Rows are points. Each copy is the shape, with its points in the same order, turned, moved and blurred by noise. Is it also mirrored, or only turned?
(in the rows, 128 means zero)

Shape, 6 rows:
[[117 142]
 [ 91  70]
 [198  95]
 [161 129]
 [108 130]
 [ 90 125]]
Copy 1 (6 x 2):
[[121 131]
 [172 182]
 [184  74]
 [137 101]
 [126 150]
 [128 172]]
Copy 1 is: mirrored
Copy 2 (6 x 2):
[[120 148]
 [170 205]
 [191  92]
 [150 109]
 [124 161]
 [118 176]]
Copy 2 is: mirrored
Copy 3 (6 x 2):
[[115 155]
 [108  83]
 [204 127]
 [161 151]
 [110 137]
 [ 94 134]]
Copy 3 is: only turned
Copy 4:
[[125 113]
 [ 59  66]
 [ 53 170]
 [ 97 152]
 [115  97]
 [118  78]]
Copy 4 is: mirrored

Shape:
[[138 157 140]
 [164 127 119]
 [159 188 135]
 [115 156 133]
 [162 125  51]
 [ 94 142  98]
 [115 123 142]
 [159 130 146]
 [ 24 186 119]]
Copy 1 (9 x 3):
[[157 118 116]
 [171 157 129]
 [168 105  80]
 [126 121  96]
 [160 217  88]
 [102 158 100]
 [125 130 135]
 [163 124 129]
 [ 26 102  66]]
Copy 1 is: mirrored
Copy 2, 9 rows:
[[105 144 142]
 [ 96 109 110]
 [ 73 151 155]
 [116 154 131]
 [ 63 125  54]
 [131 170  88]
 [141 132 126]
 [102 111 134]
 [167 239 128]]
Copy 2 is: mirrored
Copy 3:
[[153 176 130]
 [167 131 147]
 [184 196 125]
 [132 171 119]
 [179  90  96]
 [115 148  94]
 [117 159 143]
 [157 152 164]
 [ 73 204  51]]
Copy 3 is: only turned
Copy 4 (9 x 3):
[[130 166 131]
 [164 138 146]
 [149 190 125]
 [108 158 129]
 [185 102  87]
 [108 124 101]
 [110 132 154]
 [146 152 164]
 [ 29 144  70]]
Copy 4 is: only turned

Shape, 9 rows:
[[145 131 183 159]
 [ 31 137 158 142]
 [147 142 148 116]
 [131 134 170 151]
 [112 109 143 122]
 [125  99   8 121]
 [150 125 195 110]
 [143 150 196 124]
 [117 154 105 125]]
Copy 1, 9 rows:
[[175 116 141 151]
 [103 173 207 167]
 [149 139 123 111]
 [159 128 143 151]
 [125 122 162 118]
 [ 12 101  88  90]
 [190 128 160 109]
 [186 146 148 127]
 [103 153 118 121]]
Copy 1 is: only turned
Copy 2:
[[132 115 185 152]
 [ 45 164 157 122]
 [132  90 127 141]
 [123 111 169 146]
 [123 135 142 111]
 [169 192  19 150]
 [136  80 168 111]
 [122  74 172 133]
 [116 117 104 159]]
Copy 2 is: mirrored
Copy 3:
[[134 123 196 166]
 [113  23 144 161]
 [127 132 176 127]
 [127 117 183 160]
 [146 101 148 135]
 [123 145  23 116]
 [156 122 207 119]
 [132 119 222 130]
 [ 97 115 132 124]]
Copy 3 is: only turned
Copy 4, 9 rows:
[[158  77 122 157]
 [ 91 153  80 202]
 [156 117 129 113]
 [152 107 111 155]
 [110 114 127 128]
 [ 71 130  42  32]
 [151 112 169 144]
 [169 114 139 157]
 [139 152  85 109]]
Copy 4 is: only turned

Shape:
[[158 145 156 164 142  84]
 [169 137 152 130 108 126]
 [ 71 137 154 123  80 153]
 [ 99 152 156 101  42 133]
 [140 127  66  84 107 119]
 [108 110  37  72 121 141]
 [165 138 193  97 148 105]
 [122 147 206  97  63 154]
 [116  92  77 135 123 166]
 [141  93 151 143  99  79]]
Copy 1 (10 x 6):
[[157 132 115 192 122 114]
 [160 134 125 141 107 150]
 [138 162 125  59 101  95]
 [183 178 125  55 120 117]
 [189  63 151  89 137 124]
 [164  34 160  56 138  96]
 [159 155 188 168 110 142]
 [157 204 146  78  94 152]
 [122  63 120  79 122 125]
 [149 148 122 142 175 132]]
Copy 1 is: mirrored
Copy 2 (10 x 6):
[[183 140 129 132  69 112]
 [171 148  95 103 116 141]
 [ 82 157 165  90 141 164]
 [ 77 159 130  63 124 181]
 [ 82 101  78 155 150 143]
 [ 58  88  89 162 177 130]
 [164 149 106  73  91  71]
 [117 185 136  31 132 153]
 [118 100 140 171 180 145]
 [158  92 130 107  89 146]]
Copy 2 is: only turned
Copy 3, 10 rows:
[[170 123 102 134 122  86]
 [159 130 125 114  92 134]
 [118 143 196 179  86 140]
 [119 143 203 135  52 126]
 [ 76 155 145  81 132 140]
 [ 44 165 159  97 160 165]
 [194  91 149 105 127 125]
 [169 114 202 140  50 150]
 [ 94 182 128 147 141 176]
 [172 181 145 119 118  96]]
Copy 3 is: mirrored

Shape:
[[ 66 114 147 103 153  99  79 168]
 [160 147 133 150  85 129 187 180]
 [131  88 138 100 153  55  28 163]
 [113  95 155 152 155  64  93 173]
 [136 117 101 111 208 161 168 126]
 [127  82  76 141 137 180 144 104]
 [114 147 109 123 101 114 165 150]
 [118  61 111 179 173 188 143 101]
 [134 139 165 110  90 142 138 148]
 [120  64 142 137 122 127 198 131]
 [140 126  97  97 105 172 140 201]]
Copy 1 (11 x 8):
[[111 109 117 139 145 140  72 211]
 [160 108 171 164 139  78 195 148]
 [177 148  78 152 167 143  38 197]
 [153 103  75 137 158  97  93 200]
 [108 113 136  85 209 169 170 138]
 [121  98 113 126 144 190 175  95]
 [121 137 155 142 121 109 168 156]
 [111  47  83 110 167 172 164  94]
 [139 101 183 160 135 104 122 136]
 [155  71 134  80 117 115 166 132]
 [156 112 184 174 149 169 173 173]]
Copy 1 is: only turned
Copy 2:
[[104  71  82 133 107 125 155  74]
 [167 138 189 160 112 147 154 176]
 [114  57  71 178 110  96  76  59]
 [137  70  71 178  92 140 123 113]
 [192 155  98  57  84 139 144 102]
 [128 170 141  67  74 165  99 104]
 [141 119 163 132  88 123 163 141]
 [124 164  86  57  83 191  93 123]
 [129 112 173 115 148 121 137 146]
 [165  95 146  87  76 175 118 157]
 [153 152 189 131 131 158 153  77]]
Copy 2 is: mirrored

Shape:
[[135 150 103 165 154 107 112 153]
 [166  95 141 103 137 126 169 138]
 [163  87  91 166 103 151 141 161]
 [ 87 167 175 171 156 136 132 131]
 [135 119 122 171 141 152  99 157]
 [157  93  83  77 156 151 141 119]
 [113  87 120 100  92 111 146 145]
 [137 164 164 109 108 119  83 137]
 [138 126  89 144  95 139 138 112]
 [ 76 112  82 169  87 126 148 204]
 [173 141 164  98 108 167 168 140]
 [150  85 147  80 116 138 169 149]
 [ 99 168 152 139 108 106 142 165]]
Copy 1, 13 rows:
[[149 174 119 158  96 115 114 125]
 [123 107 130 137 148 133 144 188]
 [146 109 102 196 120 134 172 130]
 [137 134 188 140  97 129  68 108]
 [179 124 126 178  95 123 113 123]
 [127  93  67 135 135  94 119 185]
 [138 115 111 140 191 131 131 131]
 [189 137 132  89 118 160 100 127]
 [124 108  96 137 120 118 147 101]
 [130 146 108 218 167 158 115  74]
 [122  82 131 114 113 184 130 173]
 [129  87 123 137 170 150 132 186]
 [130 159 154 129 136 169  94 107]]
Copy 1 is: mirrored
Copy 2 (13 x 8):
[[105  94 105 132 115 112 103 147]
 [141 121 152 133 160 121 184 138]
 [171 114  93 118 104 134 167 146]
 [103 116 167 184  87  97  84 118]
 [129 110  92 154 103  97 127 127]
 [120 162 107 144 184 137 176 168]
 [113 145 136 119 116 148 191 105]
 [110 162 131 112 125  87 104  84]
 [147 140 116 123 118 165 129 141]
 [ 99 110 106 115  27 146 178 148]
 [174 167 181 125 138  85 152 145]
 [138 153 162 140 145 117 207 128]
 [ 90 123 166 121  75 105 122 115]]
Copy 2 is: mirrored
Copy 3 (13 x 8):
[[ 94 157 130 111 114 143  94 145]
 [128  95 165 117 125 137 170 176]
 [ 95 141 164 149  56 154 148 171]
 [108 132 117  61 110 126 134  82]
 [ 72 149 112 124  89 135 138 141]
 [103  96 171 183 148 117 145 165]
 [144  95 161 130  80  90 133 168]
 [142  96  67 110 111 129 114 144]
 [135 137 155 160  83 134 118 126]
 [ 86 126 175 105   7 108  91 152]
 [132  61 137 126 111 174 176 142]
 [132  73 171 127 106 124 177 178]
 [131  94 125  67  86 129 100 123]]
Copy 3 is: mirrored
